Each row of a before or after table is a point. One or more steps were done to the points. Then noise was added and the rows were shuffled. The steps act on how far a point lies along the listed directions, d1 being the first. What was done? A step turns or swaps two directions, mirrors them in a line or flattens them onto one, adds a multiple of one to another, or multiplies one. Angles are multiples of 10 degrees, from the lower direction toward the higher: turns from -170 to 170, lines from 10 to 170 but not 90. Use the fewest steps. Two steps may share a direction if one is a turn and the other turns, adds or multiplies; they go together, in the order done. Otherwise the lowest direction goes first.

Directions:
(1): [-32  26  19]
(2): [-32 -27 -17]
(3): [ -2  25 -38]
Before, 13 rows:
[[ -6 -15 -16]
 [  6   3  20]
 [ -7  -7 -16]
 [ 24  31 -15]
 [ 35  10  17]
 [ -1   5 -28]
 [-25 -16  10]
 [-31 -19  -8]
 [-22   3   7]
 [ 26  10   1]
 [ 10  -6 -10]
 [ 31  24 -16]
 [-32   2 -19]]
After:
[[-26 -62   1]
 [ 27  42  46]
 [ 14 -47  -9]
 [-18  21   1]
 [ 40  67  19]
 [-13 -47 -32]
 [ 16  57  44]
 [-42  -8 -13]
 [ 30   9  -2]
 [-32 -12  -2]
 [-43 -55 -29]
 [-34  -2  16]
 [ 17  48  22]]
Steps: multiply d1 by 2; turn d1 and d3 by -150 degrees; multiply d2 by 2

Directions:
(1): [  2  -9  31 -15 -54   0]
(2): [-32  48  11 -19   3  17]
(3): [  2 -24  11 -53  25   3]
(4): [-49 -31  16  20   7   6]
Before, 10 rows:
[[-38  19  24 -49  -6  26]
 [ -1  32 -19  18 -14 -16]
 [-14  13   5 -10   1   4]
 [-38  43 -12  32  15   7]
 [ 11  25  -7  35 -26 -13]
 [  2 -15   0  20  -6 -11]
 [-30  31   1  16 -44  -5]
 [-19  12  19 -22 -22   5]
 [ 10  16  -9 -17  28   3]
 [ 26  30  -2  10 -49  -4]]
After (10 x 6):
[[  -4   33   -2   17   -8   -1]
 [   6  -18    1  -29   14   -6]
 [ -17   -9   -3  -82   49   -5]
 [  36  -69  -15  -49   51   -4]
 [ -57   -5   10  -21   37   18]
 [   2  -30   17   -4  -17   -4]
 [ -41   19   19  -32   19    7]
 [   8  -15   29 -112   19    3]
 [ -32   -5   10  -51   11    1]
 [   9  -28  -10  -34   47   -7]]
Steps: turn d1 and d4 by 170 degrees; turn d2 and d3 by 110 degrees; multiply d3 by 2

Directions:
(1): [-23  15 -43  28 -47  -6  18 -12  -8]
(2): [ -1  47 -26 -11  14  10 -45 -14  26]
(3): [-25 -43 -34 -16  25  27   0 -30  -5]
(4): [ 11  30  23   4   4  46  34 -35  -9]
(5): [ 30  -5 -22  44  35 -14  23  -3  31]
(6): [ 29  -2  -8 -45 -16 -35  19 -36  13]
Before:
[[ -6 -31  12  23  43  37  43 -17  -3]
 [-33  20 -49  20 -35   2 -22  18   4]
 [ 40  21  24 -32  -6   3  21 -31  19]
 [-41  -2 -38   9 -64 -11  -1  25 -26]
 [  6 -50   3  29  11  31  52  -9 -26]
 [  9 -42  39   1  32  12  33  -6   7]
 [ 14  24   5 -10  -4  31   1 -21   9]
 [ 44 -12  13  16  21  -4  40 -13  16]
 [-39  -7 -28  14 -60  11  13   6 -19]
 [ 27 -30  -2 -20  23  -4  45 -45  -4]
 [ 23  23 -33 -52 -10  -8  22 -26  34]
 [  7  21 -21 -44 -15 -16 -35 -12   1]]
After (12 x 9):
[[  4 -25 -32  -5  14   5  -9 -10  17]
 [-35  26 -31  18 -53  18 -13  12  -3]
 [  6 -57  11 -19  -3  -4  25  -6 -15]
 [-31 -58  15 -10   4 -26 -13  41 -19]
 [ 24  -1 -44 -30  -9 -31  39 -14  38]
 [-24  63 -29  23 -54  22  -1   9 -12]
 [ -8  35 -28  52 -21  21   8  17  11]
 [ 18 -33 -22 -42   9  -7  10 -38  21]
 [ 37  37 -25  -1   4 -13   0 -25  23]
 [-26 -52   8 -18 -31 -10 -17  40 -37]
 [-10 -41  43 -39  -1 -13  -8  15  -4]
 [  5 -43  -2 -37 -17 -51   2  -4 -13]]
Steps: turn d1 and d6 by -10 degrees; turn d2 and d5 by 70 degrees; turn d3 and d4 by -120 degrees
